Every row gives one point. The points of each table are mixes of a few directions, plus a little noise. Count the directions of each table, and those that both share. Where both have some left over, give the other angles between the two spaces (their principal angles), to ten degrees, smallest first.
In the rows, 128 means zero.

First, 4 rows:
[[ 86 186 174]
 [163  80  91]
 [100 166 158]
 [164  80  90]]
Second:
[[107 126  79]
 [146 130 171]
 [150 130 181]
 [ 94 124  44]
 [102 124  64]
 [174 134 239]
 [123 127 116]]
Directions: first 1, second 1, shared 0; angles 70

First:
[[127 127 128]
 [ 97 123 163]
 [116 126 142]
 [217 139  27]
 [ 83 123 179]]
Second:
[[157  80 147]
 [127 130 127]
 [136 114 134]
 [ 72 223  90]
 [161  72 150]
 [ 82 206  97]
 [161  72 151]]
Directions: first 1, second 1, shared 0; angles 90

First (5 x 4):
[[ 59  72 173  63]
 [121 132  99 101]
 [159 150 122 167]
 [ 98 184 154 127]
 [202 100  91 182]]
Second:
[[146  74 105 116]
 [116 183  53  86]
 [133  93 217 179]
 [109 102 169 124]
 [137 189  94 136]]
Directions: first 3, second 3, shared 3

First:
[[129 129 128 128 129 129]
 [147 141  77  93 188 102]
 [127 128 131 129 125 129]
 [ 90 105 223 191  17 176]
 [163 147  43  71 227  86]
 [129 129 128 129 127 128]
 [141 135  96 108 164 113]
 [ 99 113 198 175  46 163]]
Second:
[[136 177 120  98 132  54]
 [130 155 134 117 116  90]
 [ 65  93 179 170  91 165]
 [110  90 104 133 173 164]
 [ 51 132 233 176  24 115]
 [176 117  69 106 187 151]
 [168 136  81 101 172 122]
 [187 122 104 125 133 165]]
Directions: first 1, second 3, shared 1

First, 7 rows:
[[169 161   7 103 137 202 159  98]
 [122 123 148 132 125 117 124 133]
 [121 123 146 132 127 116 123 132]
 [ 94 113 136 139 180  87 100 103]
 [129 124 157 131 108 123 130 145]
 [132 127 146 129 110 128 132 141]
 [129 125 155 131 108 123 130 144]]
Second:
[[143 137 109 122 116 149 140 130]
 [161 143 115 117  82 169 156 149]
 [108 109 199 141 117  88 113 149]
 [141 135 114 123 115 146 138 131]
 [103 115 152 138 154  94 108 120]
 [ 93 119  87 133 212  97  98  76]
 [147 136 121 122 101 151 144 140]]
Directions: first 2, second 2, shared 2

First (8 x 9):
[[124 177  88  74 122 100 175 127 130]
 [198  73 119  83 177 181 100 101 151]
 [130 118 160 200 194 209 191 188  81]
 [136 110 112 117 169 119 199 117  96]
 [ 87 153 130 159 120  97 181 145  96]
 [115 117 124 103  64  59  51  78 164]
 [142 111 134 102  76 112  14  93 184]
 [ 90 165 157 186 102 146 114 176 123]]
Second (10 x 9):
[[ 78 136 120  88  48 119  87 107 131]
 [142  62 154 159 150 145 152 133  89]
 [ 82 127 143 162  96 152  88  41  31]
 [212  93 133 146 118  97 167 203 227]
 [ 60 131 127  85  30 117  74  87  90]
 [148 169 117  75 109  64 126 167 128]
 [141 166 133 148 186 119 133 103  46]
 [104 151 105 125 207 184 146 132 183]
 [156  98 133 129 195 137 172 174 143]
 [156 148 115 161 140 146 135 133 211]]
Directions: first 4, second 5, shared 1; angles 40, 60, 80

First, 10 rows:
[[156 147  72  86 134 168 152  81 196  96  78]
 [153 113  52  86 156 165 194  89 216 103  77]
 [139 116  94 111 144 142 163 114 168 118 108]
 [141 174 133 113 105 145  85 102 129 114 111]
 [130  51  59 115 181 134 240 131 199 126 109]
 [123 203 205 145  73 118  12 129  49 133 154]
 [105 103 164 162 130  97 123 167  82 154 167]
 [101  83 156 165 141  91 144 174  87 157 171]
 [102  87 155 163 140  94 142 173  89 157 167]
 [130 204 187 134  78 128  23 120  67 125 141]]
Second (9 x 11):
[[152 156  93  93 124 160 129  87 174 103  88]
 [152 195 126  97  98 160  74  85 141 103  98]
 [158 157  78  84 128 171 139  77 191  95  77]
 [117  85 120 141 150 114 170 149 131 141 141]
 [100 159 226 179  89  85  34 174  15 159 190]
 [127  82  88 122 158 130 194 131 168 129 118]
 [ 79  70 201 200 133  61 123 213  32 182 209]
 [144 170 127 108 109 148  94 100 136 112 108]
 [123  78  91 125 160 126 194 136 163 131 122]]
Directions: first 2, second 2, shared 2

First:
[[160 174  68 128 133  51  95 157  95  93 136]
 [158  31 193 160 172 156  97  59 152 172 156]
 [157 204 114 127 162 175 152 173 181 113 103]
 [212 159 116 135 127 133 129  89  53 163  70]
 [122 106 132  81 111  37 110 167 135  68 170]
 [ 84  99 160 121 152 146 168 156 236 105 141]
 [ 90  93 156 123  89 161 102  93  73 161 157]
 [ 45 165  82 145  80 166 168 127  97 154  91]]
Second (11 x 11):
[[120 118 126 122 123 131 138 118 118 129 128]
 [112 150 196 133  77 194 119 144 121 183  92]
 [174 124  29 142 227  15 108 135 171  42 185]
 [132 110  90 121 153  93 139 113 126  98 146]
 [106  44  30  82 160  60 202  47  77  59 172]
 [143 119  84 128 166  81 129 122 139  90 153]
 [119 172 220 145  68 212 100 167 135 199  81]
 [126 105  90 117 146  98 146 107 119 101 146]
 [138 183 204 156  96 186  82 181 156 182  92]
 [131 166 188 146  98 176  96 165 145 172  99]
 [104 114 152 114  92 163 150 110 101 153 112]]
Directions: first 6, second 2, shared 1; angles 50

First:
[[162  92 140 112 108 117 133 122 149 130 144 147]
 [ 83 152 141 165 131 112 135 215 112 142 142  99]
 [154 100 112  79 138 156 109  24 144 107  80 149]
 [114  98 134 101 139 128 111 117 143 132  83 114]
 [108 137 149 166 102 132 148 201 117 116 170 140]
 [160 155  81  92 173 133 105   7 125 141  85 113]
 [110 111 141 120 139  97 119 170 140 159 108  93]
 [165 147 122 146 118 105 145 138 124 144 181 136]
 [ 95 161 132 173 106 172 148 158 100  83 159 160]]
Second, 10 rows:
[[156  86 160 131  93  86 143 200 155 147 175 137]
 [122 125 131 122 142 120 125 124 121 148 114 105]
 [171 123 145 152  95 102 159 166 125 141 206 148]
 [164 125 134 117 158  82 141  96  97 209 139  69]
 [ 86 153 110 135 131 180 112 112 129  70  93 155]
 [122 158  97 121 146 162 113  65 123 100  99 142]
 [130 114 163 153 108 100 155 199 113 159 175 112]
 [103 122 112 108 132 155  99 110 158  85  77 149]
 [148 100 123  89 149  99 109  97 150 160  93 101]
 [ 80 174 106 153 128 195 122 110 111  60 110 164]]
Directions: first 4, second 4, shared 3; angles 40

First (8 x 14):
[[119 176 126 170 132 128 108  96  75 142 120  99  89  90]
 [141 165 107 110 140 129 188 137 142 149  92 109 116 162]
 [161 103 147 113 150 104 157 157 123 149 167 159 122 156]
 [142  73 144 120 111 114  64 136 139 104 181 166 159 127]
 [138  82 135 116 109 120  74 135 148 103 163 158 161 131]
 [102 184  58  83 102 171 190 123 216 107   7  72 160 174]
 [108  90 178 143 165 127 176 148  95 148 161 148 107 105]
 [112 151 129 169 116 132  67  92  86 121 133 110 110  79]]
Second (9 x 14):
[[149  82  79 128 125 134 139 102 158 160 167  98 102  99]
 [144 115 160 145 139 169 111 144 124 117  60 145 103 127]
 [ 74 136 172 137 140  86 159 134  80 111 141  92 213  64]
 [ 97 205 125  99 110  73 127 135 114 111 179 155 166 193]
 [122 183 147 116 120 121 109 147 118 106 111 171 129 192]
 [124 182  89  96 105  89 123 121 142 131 192 153 128 200]
 [160 121 152 141 135 182  97 147 136 117  48 165  77 157]
 [138  80  96 134 131 131 144 106 145 153 157  91 119  80]
 [144  48 132 157 148 165 142 117 133 146  97  83 115  39]]
Directions: first 4, second 3, shared 0; angles 40, 80, 90

First, 8 rows:
[[155 147 162 203 166  43 131 149 137 115 129  27 139  84  84  87 210   9]
 [129 129 129 131 129 125 128 129 128 128 129 125 129 127 127 126 130 125]
 [155 148 163 205 167  42 129 149 137 116 130  25 140  83  82  87 212   7]
 [120 122 117 104 116 156 128 121 126 131 128 160 124 142 143 142 101 167]
 [114 118 110  88 108 174 127 118 123 135 128 182 122 151 151 149  85 191]
 [122 123 120 111 120 147 128 124 126 130 127 150 125 137 138 137 109 154]
 [114 119 111  90 108 171 126 117 123 134 127 179 122 150 151 148  87 188]
 [115 119 113  92 110 168 126 118 124 134 127 175 123 149 149 148  91 183]]
Second (8 x 18):
[[114 127 134  85 137 178 125 144 104 157 137 173  91 152 139 159 111 177]
 [144 155 189 164 200  90 127 186  99 161 145  58  80 105  80 123 218  39]
 [121  99  55 123  41 131 132  51 179  69 102 170 210 135 172 109  42 187]
 [120 130 139  99 143 162 126 146 107 154 137 155  95 144 131 151 125 156]
 [138 148 175 147 183 108 127 174 102 158 142  83  86 115  94 130 193  70]
 [132 123 113 145 109 107 130 108 147 106 120 116 158 119 131 111 121 117]
 [128 130 135 127 137 130 128 136 122 135 131 126 119 128 125 131 135 125]
 [127 111  83 134  74 119 131  79 164  86 111 143 185 127 152 110  80 153]]
Directions: first 1, second 2, shared 1

First:
[[136 136 130 148 130 118 121 129 130 132 121 131 119 114 131 122 123 124
  139 109]
 [172 124 164 196 157 182 181 107 105 106 124  82 167  80  29 151 120 135
  156  84]
 [149 132 125 189 129  92  89 114 130 146 129 137 121  82 120 128 135 152
  164  92]
 [118  86 126 101 127 166 150 103 115 114 164 108 183 148  74 164 157 170
  113 181]
 [ 84 160 119  26 115 128 145 181 146 123  97 152  74 204 231  87  95  51
   73 156]
 [140 145 126 165 128  96 100 131 134 142 115 141 104 100 146 115 122 124
  150  93]
 [ 74 106 109   7 110 157 152 143 132 114 147 134 141 217 167 133 138 117
   64 219]
 [150 135 124 191 128  87  85 116 132 148 126 140 116  80 126 125 134 150
  165  89]]
Second, 9 rows:
[[179 116 104 180 100  46 100 150 146 103 186  85  95 145 159  75 143 128
  124 130]
 [140 110 125 157 219 143 173 111  87 128 182 169 152 150  82  99 133  89
  117 140]
 [116 124 147  75  84 154  73 108 149 178  47 138 111 113 160 104 125 190
  146  92]
 [135 116 149  75  58 139  88 123 154 153  61 105  94 142 168 103 139 175
  132 104]
 [119 114 145  97 118 125 102 101 120 176  71 189  85 158 149 129 170 124
  137 110]
 [130 137 124 146 137 130 181 158 117  73 180  95 142 142 113 174 124  80
  105 166]
 [130 106 157  94 203 224 166 110  91 145 137 149 168 139  98  89 107 139
  112 128]
 [ 94 160  99 139  80  98 149 128 164  98  95  84 159  92  74 180 108 124
  143 130]
 [108 170 102 188 154  92 119 162 123  99 193 140 146  72 149 197 103 102
  135 152]]
Directions: first 3, second 6, shared 1; angles 50, 90
